Every row gives one point. Before rounding, the points of a table are all equally far from one centre. They may lie mostly on one side of it. Write the centre, to within rounding.

Points (8 x 2):
0.051	-0.006
0.027	0.028
0.006	0.034
0.033	-0.049
0.052	-0.009
0.050	0.002
0.042	-0.041
0.048	0.006
Centre: 0.006	-0.013

Points (11 x 4):
-0.014	-0.005	0.054	0.028
0.022	-0.073	0.008	0.016
0.015	-0.022	0.069	0.008
-0.012	-0.049	0.034	0.032
-0.022	-0.011	0.041	0.036
0.030	-0.046	0.028	0.049
0.011	-0.063	0.043	-0.004
-0.011	-0.043	0.053	0.009
0.010	-0.034	0.009	0.059
-0.014	0.011	0.055	0.000
-0.011	-0.004	0.055	0.029
Centre: 0.019	-0.013	0.009	0.002

Points, 11 rows:
0.087	-0.012	0.037	-0.010	0.003	-0.013	0.015	0.027
0.078	0.021	0.030	-0.021	0.008	-0.022	-0.019	0.040
0.032	0.038	0.033	-0.037	0.036	-0.033	-0.004	0.013
0.062	0.033	-0.001	-0.013	0.015	-0.023	-0.017	0.062
0.041	0.008	0.030	0.018	0.028	-0.056	0.032	0.060
0.053	0.029	0.008	0.007	0.004	-0.027	0.008	0.074
0.076	0.002	0.008	-0.021	0.012	0.007	0.025	0.035
0.069	-0.002	0.042	0.003	0.039	-0.014	0.017	0.052
0.063	0.036	0.014	0.008	0.033	-0.019	0.021	0.049
0.052	0.012	0.018	-0.028	0.039	-0.024	0.030	0.048
0.032	0.001	0.019	0.019	0.028	0.028	0.023	0.060
Centre: 0.024	-0.010	0.007	0.010	0.012	-0.023	-0.009	0.016

Points (12 x 9):
0.059	0.015	0.028	-0.029	-0.017	-0.005	-0.041	0.018	0.051
0.051	0.013	0.029	-0.007	0.008	-0.022	0.011	0.008	0.041
0.037	0.005	0.064	0.020	-0.003	-0.008	-0.009	0.033	0.063
0.029	0.008	0.073	-0.028	-0.018	-0.007	-0.011	0.034	0.025
0.030	0.038	0.045	-0.039	-0.007	-0.018	-0.029	0.006	0.064
0.029	0.029	0.050	0.002	-0.021	-0.038	-0.015	-0.010	0.088
0.042	0.028	0.052	0.022	-0.009	0.021	-0.016	0.023	0.043
0.056	-0.004	0.008	0.028	-0.042	-0.012	-0.053	0.006	0.048
0.038	0.030	0.046	0.012	-0.058	0.020	-0.004	0.016	0.056
0.044	-0.003	0.051	-0.021	-0.041	-0.025	-0.041	0.033	0.059
0.057	-0.006	0.057	-0.007	-0.008	-0.009	-0.033	0.032	0.042
0.049	0.028	0.017	-0.013	-0.034	-0.026	-0.015	0.018	0.053
Centre: -0.002	-0.014	0.031	-0.003	-0.024	0.003	-0.023	-0.015	0.043

Points (19 x 12):
0.079	0.010	0.023	0.016	0.010	-0.011	-0.007	0.053	0.026	-0.005	0.062	0.027
0.055	0.000	0.055	-0.009	0.018	-0.011	-0.022	0.051	0.028	-0.014	0.030	0.022
0.067	0.006	0.036	0.017	0.004	-0.013	-0.025	0.042	0.046	-0.016	0.054	0.034
0.055	0.024	0.060	0.012	0.028	-0.018	-0.035	0.042	0.019	-0.009	0.041	0.015
0.070	0.007	0.036	0.016	0.015	0.027	-0.009	0.033	0.045	0.003	0.039	0.048
0.059	0.019	0.032	0.007	0.007	0.005	-0.025	0.053	0.043	-0.023	0.041	0.049
0.049	0.009	0.040	0.026	0.017	-0.007	-0.005	0.039	0.052	-0.019	0.033	0.055
0.070	0.006	0.027	0.042	0.032	-0.007	-0.025	0.025	0.044	-0.003	0.049	0.019
0.083	0.029	0.023	-0.001	0.018	0.007	-0.031	0.034	0.024	-0.008	0.058	0.026
0.068	0.001	0.028	0.007	0.016	0.009	-0.026	0.049	0.038	-0.017	0.061	0.032
0.048	0.035	0.014	-0.010	0.021	-0.022	-0.009	0.038	0.047	-0.029	0.030	0.034
0.044	0.004	0.005	0.004	0.028	-0.008	-0.034	0.037	0.051	-0.003	0.054	0.059
0.051	0.035	0.052	0.013	0.020	-0.002	-0.001	0.027	0.046	-0.024	0.032	0.041
0.069	0.006	-0.003	0.004	0.006	-0.015	-0.025	0.038	0.035	-0.026	0.017	0.019
0.077	0.014	0.021	0.015	0.014	0.006	-0.001	0.031	0.037	-0.022	0.063	0.033
0.064	0.012	0.026	0.004	0.022	-0.007	-0.017	0.047	0.025	-0.013	0.078	0.010
0.065	0.013	0.019	-0.003	0.027	-0.014	-0.010	0.044	0.052	-0.010	0.051	0.021
0.077	0.031	0.033	0.013	-0.005	0.006	-0.003	0.043	0.030	-0.006	0.057	0.032
0.069	0.002	0.025	0.005	0.008	-0.003	-0.014	0.039	0.054	-0.020	0.031	0.031
Centre: 0.029	0.014	0.016	0.014	0.011	0.001	-0.013	0.022	0.012	0.003	0.037	0.025

Points, 18 rows:
-0.018	-0.006	-0.023	-0.035	0.016	0.004	-0.006	-0.027	-0.052	0.031	0.009	-0.082	-0.010	0.049
0.015	0.008	-0.003	-0.067	0.003	0.009	0.000	0.002	-0.079	0.028	0.002	-0.071	-0.001	0.039
0.006	0.000	-0.016	-0.038	-0.001	-0.029	-0.030	0.031	-0.080	0.041	-0.026	-0.066	-0.035	0.031
-0.018	0.029	0.001	-0.049	0.021	0.001	-0.013	-0.002	-0.062	0.040	-0.009	-0.075	-0.005	0.026
-0.015	0.005	-0.004	-0.026	0.024	0.023	-0.019	-0.003	-0.055	0.032	-0.014	-0.076	-0.015	0.031
-0.011	0.009	-0.021	-0.051	0.003	0.009	-0.033	-0.002	-0.053	0.017	-0.011	-0.071	-0.020	0.034
-0.020	0.017	-0.021	-0.010	0.004	0.025	-0.021	-0.008	-0.020	0.012	0.003	-0.087	-0.008	0.007
-0.011	0.036	-0.008	-0.036	0.023	-0.004	-0.014	-0.003	-0.066	0.008	-0.005	-0.096	-0.026	0.019
0.029	-0.002	-0.009	-0.022	0.040	0.007	-0.011	0.025	-0.054	0.046	-0.022	-0.073	-0.035	0.056
0.010	-0.012	-0.022	-0.019	-0.023	-0.017	-0.035	0.016	-0.064	0.013	0.010	-0.079	-0.042	0.040
0.006	0.001	-0.021	-0.010	0.013	0.002	-0.041	0.000	-0.056	0.029	0.005	-0.091	-0.040	0.013
0.004	0.042	0.007	-0.036	0.013	0.007	-0.006	0.018	-0.050	0.034	0.012	-0.091	-0.053	0.032
-0.024	0.044	-0.006	-0.022	0.031	-0.008	-0.025	-0.003	-0.053	0.009	-0.019	-0.072	-0.036	0.019
0.006	-0.005	-0.002	-0.025	-0.003	0.023	-0.031	0.006	-0.045	0.013	0.001	-0.087	-0.030	0.003
-0.001	0.005	-0.007	-0.021	0.011	0.015	-0.038	0.030	-0.048	0.029	-0.006	-0.079	-0.038	0.008
0.000	0.017	-0.003	-0.050	-0.007	-0.002	-0.017	0.028	-0.051	0.030	-0.019	-0.088	-0.050	0.028
-0.021	0.002	-0.027	-0.053	0.021	0.020	-0.018	0.010	-0.050	0.008	-0.022	-0.060	-0.019	0.037
-0.013	0.031	-0.021	-0.070	0.011	0.003	-0.006	0.014	-0.030	0.066	0.024	-0.063	-0.026	0.003
Centre: 0.020	0.012	-0.028	-0.013	0.004	-0.022	0.034	0.008	-0.036	0.021	0.001	-0.036	-0.025	0.008
